Each row of a before or after table is a point. One or more steps were done to the points. Then noise was added and the rows were shuffled. The steps act on how far a point lies along the listed directions, d1 being the first. Name the steps. A step turns or swaps two directions, mirrors them in a line or flattens them onto one, adds a multiple of one to another, or multiplies one. Angles are multiples of 10 degrees, from the lower direction toward the higher: turns from -170 to 170, lines from 10 to 170 but not 90. Use the fewest steps. Two steps may share a direction if one is a turn and the other turns, adds or multiplies; they go together, in the order done. Otherwise the lowest direction goes first.

Directions:
(1): [ 38  31 -16]
(2): [-7 30 41]
(3): [-34  28 -26]
Before, 9 rows:
[[ 52  30 -10]
 [ 44  43 -12]
 [-20 -20 -26]
 [ -4 -28 -39]
 [ 22  37 -13]
 [ 19   6  36]
 [ 38  38   0]
 [ -5 -80 -15]
 [ -9 -42 -28]]
After:
[[-28  11  -9]
 [-37   5 -39]
 [ 38  20 -14]
 [-30  -3 -37]
 [ 39  21  -5]
 [ 37 -20  16]
 [ 33  17  -5]
 [ 19  27   4]
 [-40 -36 -51]]
Steps: multiply d1 by 0.7; turn d2 and d3 by -60 degrees

Directions:
(1): [-26  12 -39  38  23  31]
(2): [-43 -45  24 -13   7  23]
(3): [-20  32  50  33   8 -12]
(4): [ 47 -13  24  15  18  41]
Before, 12 rows:
[[ -9  16  23 -25 -11 -29]
 [-48 -19  30  40  31  28]
 [ 25  34   8 -12 -14 -53]
 [-11  49 -41  50   3   2]
 [ 35  10 -12  64  39  41]
 [ 38  40   9  -7 -12 -11]
 [-16 -26 -43 -23 -15  11]
 [-26  16  49  21   0  16]
 [-15 -34 -50  -9  40  24]
 [  6  20 -12  62  18   5]
 [ 33 -36  35  -2   2  25]
 [-27 -58 -39 -20 -11 -19]]
After (12 x 6):
[[-52  43  14  33 -11 -31]
 [ 60  -4 -13   7  -1  16]
 [ 30  59  16  57  11 -30]
 [-19 -17 -32 -24   4  16]
 [-15  30   1  53   5 -26]
 [ 19  -3  67  -7  26 -25]
 [ -9  12 -17  33  13  49]
 [ -1  -3  26  55  37  41]
 [  1 -62  45 -16  -8 -18]
 [ -4 -20  47 -22 -22  -7]
 [ -6  30 -41 -16 -15 -12]
 [-26  -6 -58 -23 -10 -23]]
Steps: swap d1 and d3; turn d2 and d4 by 60 degrees

Directions:
(1): [-30 -36 -27 -28 -26  23  44  31   6]
(2): [ 24  38  35   9 -48 -12  40  20  -8]
(3): [ 24 -26  -6 -28   5 -73   0  17  13]
(4): [ 46  -9 -28   7 -42  21 -30  -2  40]
(5): [49 -6 -6 13 52 23 41 14 10]
(6): [ 13 -37  65 -27   0  25 -23  16  -2]
Before:
[[ 16 -32  35   8  23  65 -10  -5   1]
 [ 16 -21  13   1 -29  14  61  36   6]
 [-19  -3 -15   0 -26   9 -40 -23  -3]
 [  0   8 -34  19  -4   9  -8  -6   3]
 [-30  21 -31   1 -19  36  -4 -13   0]
 [ 33   1 -10  -1 -46  12  56  22  16]
 [ -8 -28  30  12  54  42  -9   4 -18]
 [-11  21   9  27 -19  17 -26 -20  -9]]
After:
[[ -4  -5  50  -2  27  28  19   4 -31]
 [ -7  13 -92  37 -17 -21  27 -15  22]
 [  5  25  33  28 -68  37 -10   7  -6]
 [  6   4 -96  21  18  -6  25 -21  23]
 [  8 -28  28  -2  20  41 -17   8  -6]
 [-25   2  33  -7  23  77  -4  -3 -17]
 [ 19  44   5  48 -52  52  29 -10   0]
 [-25  17  10  31  20  43   7 -14 -23]]
Steps: multiply d1 by 0.4; turn d2 and d6 by -120 degrees; multiply d6 by 2; multiply d3 by 1.6; swap d4 and d5
